Rows are points. The last column is the point's height on a tilted bowl or saddle (a function of degree 2), plus a little noise. Along how many of its main directions does it bend up, bend down or stay straight?

Points:
[[ 0.04  0.00 -0.13  0.08]
 [ 0.02  0.11  1.07  0.71]
 [-0.31  0.29  0.16  0.24]
 [-0.24  0.35  0.16  0.24]
 [ 0.22 -0.45 -0.04  0.24]
 [-0.26 -0.19  0.00  0.16]
 [-0.07 -0.05 -0.46  0.21]
 [-0.18 -0.03  0.08  0.11]
 [-0.60 -0.02 -0.22  0.36]
 [-0.18  0.08 -0.04  0.11]
 [ 0.14  0.80 -0.21  0.51]
 [ 0.08 -0.17 -0.41  0.18]
 [-0.38  0.52  0.49  0.52]
 [ 0.07 -0.36 -0.33  0.22]
 [-0.12 -0.41 -0.33  0.27]]
Directions: 3 up, 0 down, 0 straight

Points:
[[-0.35 -0.04 -0.08  0.16 -0.11]
 [-0.15 -0.09 -0.27 -0.02  0.00]
 [ 0.17 -0.62  0.04 -1.01  0.64]
 [-0.34  0.24  0.42 -0.19  0.06]
 [ 0.19 -0.50 -0.17  0.10 -0.38]
 [-0.62 -0.61 -0.03  0.21  0.22]
 [ 0.03  0.22  0.07  0.43 -0.37]
 [ 0.40  0.92 -0.04  0.11  0.28]
 [ 0.08 -0.22  0.31  0.22 -0.53]
 [-0.50 -0.14  0.38 -0.31  0.26]
 [-0.40  0.84  0.43 -0.41  0.58]
 [-0.03  0.41  0.11  0.28 -0.32]
 [ 0.00  0.09 -0.01  0.30 -0.35]
 [ 0.06  0.10  0.20  0.15 -0.41]
 [ 0.14  0.15 -0.33  0.68  0.01]
 [ 0.08 -0.12  0.05  0.29 -0.46]
 [-0.11  0.04 -0.16  0.27 -0.22]
 [-0.11  0.35  0.43 -0.29  0.06]
 [-0.41 -0.06  0.36  0.19 -0.15]
 [-0.28  0.27  0.12  0.03 -0.16]
 [-0.21  0.01  0.41 -0.54  0.30]
 [ 0.47  0.10 -0.44  0.05  0.34]
 [-0.06 -0.27 -0.39  0.43 -0.02]
 [ 0.28 -0.36 -0.10 -0.11 -0.31]]
Directions: 3 up, 0 down, 1 straight

Points (25 x 5):
[[ 0.37  0.20  0.17 -0.28  0.30]
 [-0.05 -0.04 -0.09  0.96  0.24]
 [-0.15 -0.47 -0.23  0.05  0.03]
 [-0.45  0.58 -0.21 -0.03  0.41]
 [ 0.22  0.49  0.07 -0.33  0.38]
 [ 0.25 -0.13  0.21 -0.28  0.22]
 [ 0.01 -0.09 -0.04 -0.07  0.09]
 [-0.36 -0.24  0.08  0.15  0.13]
 [ 0.17  0.07  0.04 -0.15  0.17]
 [-0.23 -0.23  0.03 -0.14  0.12]
 [-0.11  0.60  0.36 -0.84  0.72]
 [-0.27  0.25  0.07 -0.03  0.23]
 [-0.01 -0.20  0.09  0.29  0.08]
 [-0.32  0.34 -0.31 -0.26  0.29]
 [-0.26  0.56  0.14 -0.01  0.39]
 [ 0.15  0.35 -0.37  0.02  0.20]
 [-0.40  0.36  0.42 -1.06  0.84]
 [-0.35  0.10 -0.14 -0.22  0.21]
 [ 0.02  0.62  0.04 -0.32  0.42]
 [-0.54 -0.18 -0.07  0.13  0.15]
 [ 0.21 -1.17 -0.09 -0.31  0.34]
 [ 0.35  0.19  0.02  0.46  0.22]
 [-0.18 -0.26  0.24 -0.11  0.17]
 [-0.03 -0.23 -0.06  0.10  0.05]
 [ 0.07  0.05  0.28 -0.19  0.25]]
Directions: 4 up, 0 down, 0 straight
